Each point is reached from the start by the listed moves, each made 0, 1 or 2 times, or once backwards (-1), plus a little noise. Is the number of moves made odd or even? Then give how often each move was made.
In the rows, 128 means zero.

Moves:
(1): [142 104 114]
(2): [144 145 120]
(3): [138 141 163]
Start: [137 113 116]
Points:
[144 117  72] -> even (0, 1, -1)
[156  93  57] -> odd (1, 1, -1)
[124  59  75] -> odd (1, -1, -1)
[198 101  73] -> even (2, 2, 0)

Moves:
(1): [165 167 129 127 132 120 135 126 130 125 141]
(2): [111 143 143 108 128 150 128 129 137 118 111]
(3): [142 125 148 102 119 142 121 128 131 143 130]
(4): [147 127 130 142 101 135 119 127 145 133 117]
(5): [107 150 156 144 166 116 129 162 110 145 125]
(6): [120 110 119 116 156 154 110 119 132 128 112]
(7): [113 134 119 128 120 110 149 115 143 150 128]
(8): [140 120 124 116 120 139 139 147 135 131 126]
(9): [130 132 124 118 132 108 122 131 141 124 142]
Start: [121 102 113 121 108 149 120 159 151 117 130]
Points:
[225  87 104  58  89 164  79 148 240 180 137] -> even (1, -1, 2, 2, 0, 2, 1, 1, 2)
[156 235 159 188 161 101 174 249 106 139 150] -> even (2, 0, -1, 0, 2, -1, 0, 1, -1)
[ 45 174 170 102 128  93 171 157 149 177 143] -> even (0, 1, 1, -1, 1, -1, 2, -1, 0)

Moves:
(1): [141 126 140 149 144 134 134 119 128 131 125 134 132 127 131 127 125 131
 117]
(2): [122 147 125 138 115 111 132 115 130 116 151 121 130 129 121 133 132 121
 125]
(3): [117 130 157 134 128 122 131 135 121 127 134 132 122 127 118 132 132 122
 132]
(4): [100 123 121 138 133 118 110 121 124 140 116 143 126 117 139 136 119 124
 134]
(5): [125 141 129 118 142 133 123 117 134 132 132 128 127 131 122 130 135 121
 112]
(6): [127 138 128 130 120 148 127 131 126 129 131 123 129 125 127 129 125 130
 127]
(7): [115 124 126 134 145 139 154 133 128 129 128 133 123 123 120 138 131 122
 129]
(8): [145 137 122 134 128 115 116 148 126 126 120 135 126 131 136 127 128 119
 119]
(9): [127 131 138 128 115 125 138 131 153 132 130 124 122 135 118 128 131 151
 106]
(10): [135 137 125 125 134 121 128 124 127 151 126 123 139 137 122 133 128 119
 132]
(11): [128 124 122 132 130 131 124 128 124 131 139 137 122 138 130 126 121 129
 130]
(12): [119 144 134 125 134 120 127 135 130 115 120 133 130 132 132 120 119 144
 130]
(13): [111 125 126 122 124 136 129 133 125 129 130 118 144 134 137 122 122 130
 111]
(14): [135 127 117 145 129 128 121 127 126 115 127 112 113 154 114 128 140 129
 126]
(15): [124 125 126 126 130 125 129 119 126 132 130 116 112 133 145 130 123 134
 126]
(16): [126 130 132 122 121 125 124 126 117 119 124 134 133 127 123 149 121 121
 126]
(17): [124 128 129 120 127 130 128 129 127 133 122 137 137 128 137 131 144 124
 132]
(18): [134 119 122 127 133 114 122 137 117 130 130 126 131 122 126 135 146 143
 135]
Start: [140 118 131 144 142 136 124 110 116 133 119 118 139 131 123 112 128 130
 136]
Points:
[ 50 166 164 154 126  75 109 132 130 117  89 148  63 128 125 176  70 175
 118] -> odd (-1, 0, 1, 2, 0, 1, 1, 1, 2, 0, 0, 2, -1, 0, 2, 2, -1, 0)
[149 207  73 107 133  84 121 114 131 158 181  52 163 186 172  79  94 123
  71] -> odd (-1, 2, -1, -1, 1, 0, 0, 2, 0, 2, 1, 1, 2, -1, 2, -1, -1, 0)
[141  76 129 212 194 121  41 153  42 206  83 186 184 119 176 104 132 132
 177] -> even (2, -1, 1, 2, -1, 1, -1, 1, -1, 1, 2, 0, 1, 0, -1, -1, 1, 2)
[ 98 107 112  83  89  79  93 117 130 177 103 149 186 117 149 143 148 217
 160] -> odd (-1, 0, -1, 1, -1, 0, -1, -1, 2, 1, 1, 1, 0, -1, 0, 1, 2, 2)
[154 127 133 136 193 249 146  72  83 135 110  95 171 193  56 156 157  52
  99] -> odd (1, -1, 0, -1, 2, 1, 1, -1, -1, 1, 0, -1, 1, 2, -1, 2, 1, -1)
[109 158 116 173 158  49 110 117 128 146 133  90  68 182 113 145 133 108
  93] -> odd (-1, 1, 1, 1, 1, -1, 1, 2, 1, 1, 0, 0, 0, 1, 2, 0, -1, 0)

Moves:
(1): [139 125 140 120 136 121 117 122 128 131 131 126 115 146 130 131 124 125
 129 131 121 131 119 121 124]
(2): [125 138 126 125 126 125 134 130 130 135 119 128 129 131 124 125 129 127
 128 130 136 126 131 132 126]
(3): [120 132 134 126 126 134 120 131 138 125 137 132 115 123 124 136 141 142
 130 119 128 119 123 138 137]
(4): [124 135 134 137 122 128 124 128 131 124 125 127 126 133 125 135 128 126
 133 129 126 129 132 128 124]
(5): [129 125 125 127 127 132 128 125 122 137 143 127 125 131 125 122 122 133
 131 136 116 138 137 132 125]
(6): [131 123 118 135 119 144 131 120 128 133 126 123 117 127 134 135 125 129
 133 122 126 132 139 140 123]
(7): [128 125 125 135 134 118 143 136 126 128 128 132 118 127 132 134 126 129
 129 133 132 134 124 125 127]
(8): [136 118 138 116 124 134 127 144 124 124 113 137 134 124 118 110 146 125
 127 126 130 121 134 133 131]
(9): [137 141 129 137 116 126 140 121 131 128 135 127 126 132 124 133 127 121
 119 131 131 119 129 108 128]
(10): [130 125 135 130 137 132 125 128 128 143 124 132 130 127 127 119 125 126
 124 134 118 134 132 123 129]
(11): [127 129 115 125 132 122 118 134 124 131 135 124 123 129 126 124 124 135
 124 124 123 122 132 126 135]
(12): [135 122 132 128 126 130 128 130 128 127 124 140 135 133 132 125 136 127
 119 114 128 136 129 125 122]
(13): [133 128 132 134 131 120 135 127 126 133 134 123 128 128 128 122 125 137
 129 131 135 124 129 126 128]
(14): [123 125 122 135 129 125 129 135 123 139 137 130 125 131 118 136 134 134
 126 129 127 116 122 132 115]
(15): [131 125 128 128 137 128 126 123 140 129 127 132 122 136 129 125 120 135
 118 128 118 117 145 128 130]
(16): [132 129 128 125 125 131 138 130 127 130 124 128 131 141 143 137 129 143
 126 133 128 120 133 126 138]
(17): [131 127 122 126 133 124 127 124 130 128 130 120 124 134 130 123 138 133
 119 134 122 136 135 138 125]
(18): [134 119 119 126 121 133 124 133 132 128 123 127 132 125 125 126 121 137
 128 137 131 133 129 124 132]
(19): [134 128 128 129 117 116 125 130 129 145 128 134 129 130 130 124 125 120
 141 124 124 122 125 141 118]
(20): [133 129 127 123 119 130 117 127 119 133 134 141 129 126 137 115 124 127
 121 128 131 122 120 123 131]
(21): [129 135 123 126 137 129 126 126 134 131 136 122 136 115 122 133 137 120
 122 132 140 122 139 125 121]
(22): [112 130 124 118 120 124 132 133 136 127 132 122 112 124 141 117 119 132
 126 127 125 126 124 136 113]
(23): [118 123 129 125 126 118 125 122 127 120 126 124 130 120 129 127 129 130
 125 127 131 129 131 125 130]
(24): [128 119 131 133 123 126 122 134 129 132 135 132 125 135 130 128 130 119
 110 123 130 132 126 134 137]
Start: [127 121 134 135 138 138 121 133 124 128 127 130 126 136 140 117 129 132
 128 128 136 128 131 136 124]
Points:
[155 133 148 151  97 135 149  97 175 197 156 133   7 217 196 125  85 203
 125 128  70 139 153 136  71] -> odd (2, 1, 2, 1, 1, 2, 1, -1, 2, 2, 0, 2, 1, 0, 1, 1, 1, 1, 1, 0, -1, 2, 0, -1)
[ 84 120  73 169 153 172 193 147 135 133 156  94  73 149 175 218 184 160
 106 135 168 156 145 231 134] -> odd (-1, 1, 1, -1, 0, 2, 2, -1, -1, -1, -1, -1, -1, 1, -1, 2, 2, -1, -1, -1, 1, 0, -1, 2)
[135 140 173 127 106 121 122 139 139 200 148 161  60 135 163  84 134  97
 155  98 149 135  85 200  96] -> odd (1, 2, 2, -1, 0, 1, 1, 0, 0, 1, -1, 0, 1, -1, -1, -1, 0, -1, 2, 1, 0, 1, -1, 1)

Moves:
(1): [140 130 115 117 141 119 124 128 122 125 116 129 117 144 119 137 125 117
 124 123 127 134 117 115 136 145 127]
(2): [128 129 130 119 126 123 120 124 133 127 126 135 131 127 118 129 133 128
 125 134 128 120 126 134 133 133 133]
(3): [130 130 135 131 126 129 124 134 144 119 137 130 127 144 141 132 113 125
 142 124 124 134 119 128 136 142 125]
(4): [130 125 129 131 138 124 129 121 125 134 132 133 126 136 135 128 118 131
 131 119 138 123 125 126 124 135 131]
(5): [132 116 129 126 138 132 125 132 124 127 126 124 133 134 139 129 118 126
 122 132 126 131 124 132 128 126 132]
(6): [126 132 124 136 135 133 143 124 133 135 129 127 133 130 120 140 128 120
 127 125 132 129 130 132 128 126 137]
(7): [127 127 118 114 144 116 130 129 134 131 135 117 123 132 125 123 118 134
 133 129 142 133 125 138 133 123 135]
(8): [125 139 128 133 131 145 131 137 127 117 131 130 137 128 128 123 126 118
 132 118 124 125 136 113 134 120 139]
(9): [131 121 119 133 134 127 122 118 135 133 132 122 128 132 132 107 123 133
 132 129 135 124 124 132 126 132 114]
(10): [110 126 123 135 124 142 123 139 131 132 125 132 120 140 133 133 121 127
 137 117 124 131 116 141 138 123 145]
(11): [126 125 135 130 122 133 116 130 129 127 133 125 114 127 113 121 126 121
 126 132 138 128 129 135 127 128 128]
(12): [131 123 116 124 122 129 125 136 131 132 129 132 132 126 136 130 130 123
 123 126 135 134 133 135 126 122 124]
(13): [143 114 138 132 128 128 131 129 115 128 128 145 109 139 127 130 127 142
 136 141 134 121 131 119 140 125 130]
(14): [131 127 133 127 137 128 122 127 126 124 123 119 129 133 130 132 134 134
 119 127 130 129 129 130 135 135 125]
(15): [134 133 131 133 123 134 123 126 129 122 129 126 139 140 141 129 144 121
 134 129 125 128 124 122 123 126 140]
(16): [137 119 122 139 119 131 127 127 128 132 130 120 129 131 134 140 128 128
 116 121 124 124 126 121 130 117 134]
(17): [122 128 131 125 148 134 128 143 139 137 137 123 126 122 130 136 133 140
 134 120 121 126 124 119 121 119 120]
(18): [135 129 115 122 126 135 127 122 131 122 129 129 128 115 124 126 124 128
 135 131 132 128 125 128 121 131 133]
(19): [122 123 127 138 135 127 126 127 129 124 126 130 131 123 115 133 134 125
 138 125 131 128 128 128 127 122 127]
(20): [133 138 124 126 121 124 130 133 129 135 106 129 127 141 122 128 129 140
 129 132 127 127 137 129 118 129 126]
(21): [129 136 133 121 133 133 123 124 134 126 128 127 132 112 124 123 130 129
 120 135 140 135 121 115 139 122 135]
(22): [135 121 130 144 134 123 126 125 129 131 134 127 116 130 110 115 135 129
 127 109 115 146 132 128 130 132 126]
(23): [123 121 135 113 123 134 128 123 133 132 140 126 133 128 127 136 120 129
 134 123 124 137 134 118 120 133 131]
(24): [137 126 133 129 129 130 123 132 117 138 129 121 125 126 134 128 118 127
 128 132 129 127 131 136 134 127 127]
Start: [130 144 143 121 114 124 130 121 137 120 140 131 137 122 124 137 135 117
 132 122 124 123 117 148 125 121 129]
Points:
[130 128 188 172 159 130 131 123 114 125 123 172 113 111  84 166 130 111
 112 126 173 114 109 125 164  98 151] -> odd (0, 0, 0, 2, 1, 1, -1, 0, -1, 0, 1, 0, 1, 0, -1, 0, 0, -1, 2, 0, 2, 0, -1, 0)
[159 101 187 163 167 138  62 109 208 157 185  75 149 149 116 119 132 106
 127  67 151 214 121 139 105 157  65] -> odd (0, -1, 2, 1, 1, 1, -1, -1, 2, -1, 2, 2, -1, 2, 1, 0, 1, -1, 2, 1, 2, 2, 2, 1)
[136 153 249  86 138 144 114 121 116 145 163 144 142  40  59 142 169 158
  98 135 124 130 183  96 164 111 120] -> odd (-1, 2, -1, 0, -1, 0, -1, 1, -1, -1, 0, 0, 1, 2, -1, -1, 1, -1, 0, 0, 2, 1, 2, 2)
[140 159 135 166 138 121 162  92 173 125 160 145 153 200  82 149 128 124
 240  35  93 157 140 107  72 148 182] -> even (0, 0, 1, 2, -1, 1, 1, 1, 0, 0, -1, -1, 0, -1, 2, 0, 0, 1, 2, 2, -1, 2, 2, 0)
[209  74 174 128 203 146  63 113 172 145 213 105 112 213 140 149  94 122
 191  87 147 143 107 134 112 193 100] -> odd (1, 1, 2, 2, 1, 1, 0, 0, 2, -1, 2, 1, 1, 2, 2, 0, 2, 1, 1, 0, -1, 1, 2, 2)
[179  87  64  90 149 157  96 165 180 176 176 130 109 238 213 179  57 145
 199  74 141 124  63 161 110 114 196] -> even (1, 1, 1, 2, 1, 0, 2, 0, 1, 2, 0, 2, 1, -1, 2, 2, 2, 2, -1, 1, -1, 0, 1, 1)
[168 111  79 147  56  94  93 122 138 141  77 132 128 203 111 138 188 113
  90 120 131 122 119 223 105  94 180] -> odd (0, 2, -1, 0, 1, 0, 1, -1, 0, 1, 1, 2, 0, 0, 2, 2, -1, 0, 0, 2, -1, 1, -1, -1)
